Rows are points. The window is the flat piece filled in between its corners: a triangle in 3 columns, a solid with four corners in 4, and so on. A path goes straight from each point to the next, and from the last back to the first. List the points from which the path goes on through the window.
In the rows, 128 means zero.

Window (4 x 4):
[[103 132 171 164]
 [143 147 156 157]
 [131 109 147 166]
 [121 161  48  88]]
Path:
(1): [111 164  55 152]
(2): [122 146  97  91]
(3): [121 150 112  81]
(4): [118 156  88 130]
(5): [124 165 103 155]
(6): [135 118 143  92]
(7): [145 118 175 110]
(8): [129 156 124 205]
(9): [106 139 153 179]
(10): [110 123 175 128]
(11): [132 127 142  99]
(12): [121 164 127 156]
Through the window after points: 1, 5, 7, 9

Window (6 x 6):
[[101 160 103 141 112 104]
 [202 100  78 174 110 179]
 [156 135  74 169 147 106]
 [114 136 146  69 145 127]
 [109  90 116 178 176 126]
 [ 95  91  93 105 114 110]]
Path:
(1): [163  89 116 148 111 113]
(2): [107 100  72 121 151 145]
(3): [108 106  73 123 150 133]
(4): [125 106 106 129 103 104]
(5): [147 113 145 171 142 108]
(6): [128 110  90 158 167 161]
(7): [115 118  57 106 157 152]
(8): [147  92 140 128 116 111]
(9): [131 100 100 176 131 116]
(10): [ 98 132  60 158 166 140]
(11): [102 128  83  76 131 147]
(12): [144 127 147  97  98  95]
(13): [148  92 139 150 123 105]
(14): [106 161  88 135 166 149]
(15): [110 107  66 171 180 169]
(16): [132 105 124 164 148  93]
Through the window after points: 3, 15

Window (8 x 8):
[[127 206 145  99 111 164  88 161]
 [ 41 138  98 161 166 151 136  61]
 [113 140 140 144 107  91 202 115]
 [147  72 132 116 158 150  53 134]
 [ 69 108 148 111  71 113 140  97]
 [164  83 138  50 116  87 120 131]
 [113  97 108 146 162  50 148 157]
 [153 121  33  89 112 167 159 127]]
Path:
(1): [119 114 107 105 140 132 155 149]
(2): [140 128  81 134  91 107 119  92]
(3): [163 128 109 122 138  99  99  70]
(4): [ 61  94 125 134 139 141 146 159]
(5): [104 110 149 108 144 121 144 139]
(6): [138 118 116 135 127  65 101 125]
(7): [112 133 111 118  92 119 122  89]
(8): [ 96  99 122 101 104 129 146 128]
(9): [ 94 123 158 103 133 140 146 160]
(10): [132 113 127 126 122  82  96  82]
(11): [127 126 146 130 120  76 129 106]
(12): [ 94 129 157 130 138 131 146 145]
(13): [ 73 110 140 123 147 127 146 116]
(14): [103 153 100 168 108  71 117  66]
(15): [137 133  95 118  92 101 116  89]
(16): [ 85 119 162 103 122 127 155 136]
Through the window after points: 1, 3, 7, 15

Window (9 x 9):
[[125  31 187  85 123 172  98 132 152]
 [115 111 131 100  81 134 130 169 100]
 [119  86 152 201 129 116 189 142 135]
 [147 113 104 110 127 205 141 141 158]
 [203 172 163 167 135 135  78 123 131]
 [ 91 124 130 138 178  94 111 175 132]
 [162 112 175 131 159 105 122 148  88]
 [135 227 171 169 144 151 140 144 132]
 [176 138 151 118 119 140  84  78  94]]
Path:
(1): [102  86 132 175 161 144 103 162  91]
(2): [147 131 137 154 151 167 119 142 120]
(3): [146 132 154 133 145 142 142 129 158]
(4): [166 142 141  93 134 117 125 121 137]
(5): [143 146 149 144 136 174  72 141 112]
(6): [139 115 158 141 144 148  91 152  93]
(7): [183 107 158 114 134  95 137 119 141]
(8): [125 132 147 137 145 101 140 144 145]
Through the window after points: 8

Window (11 x 11):
[[ 87 137 118 149 108 134 143  91 141 177 163]
 [ 92 164 117  87  79 154  96 153 171 121 165]
 [128 159  95 143  99 193  84 158 107 120 144]
 [137 137 112 114  15 198  85 171 130 148 150]
 [201 153 156  93 161  74 114  85 124 173 112]
 [200 137  94  77 144 104 163 122 143 151 111]
 [172 149 108 135 142  43 128 129 145 169 103]
 [133 117 102  84 155  91 110 105 147 185  84]
 [103 123 167 147 148 134 142 159 139 188 148]
 [119 100 133 132  55 181  95 148 140  86 149]
 [142 139 115  92 117  88 133 139  73 150 125]]
Path:
(1): [161 164 119  99 112 122 155 130 139 139  83]
(2): [124 161 147 130  91 149 129 149 113 126  97]
(3): [144 123 112 113  95 139 103 145 125 145 179]
(4): [139  99  92 120 128 133  95 144 121 176 191]
(5): [ 99 155 152 138 103 137 147 121 147 162 124]
(6): [131 146 128 106 127 104 131 120 126 166  87]
(7): [148 111  90  85 134  96 104 130 117 161 144]
(8): [151 116  78 128 146 108 103 126 133 169 188]
(9): [134 179 145 108 100 138 129 149 116 148  79]
(10): [160 158 124 114 113 108 164 125 155 130  86]
(11): [186 112  83  72 151 121 123 122 121 180 164]
(12): [169 116  92  91 136 118 119 131 142 154 165]
Through the window after points: 4, 6, 10, 12
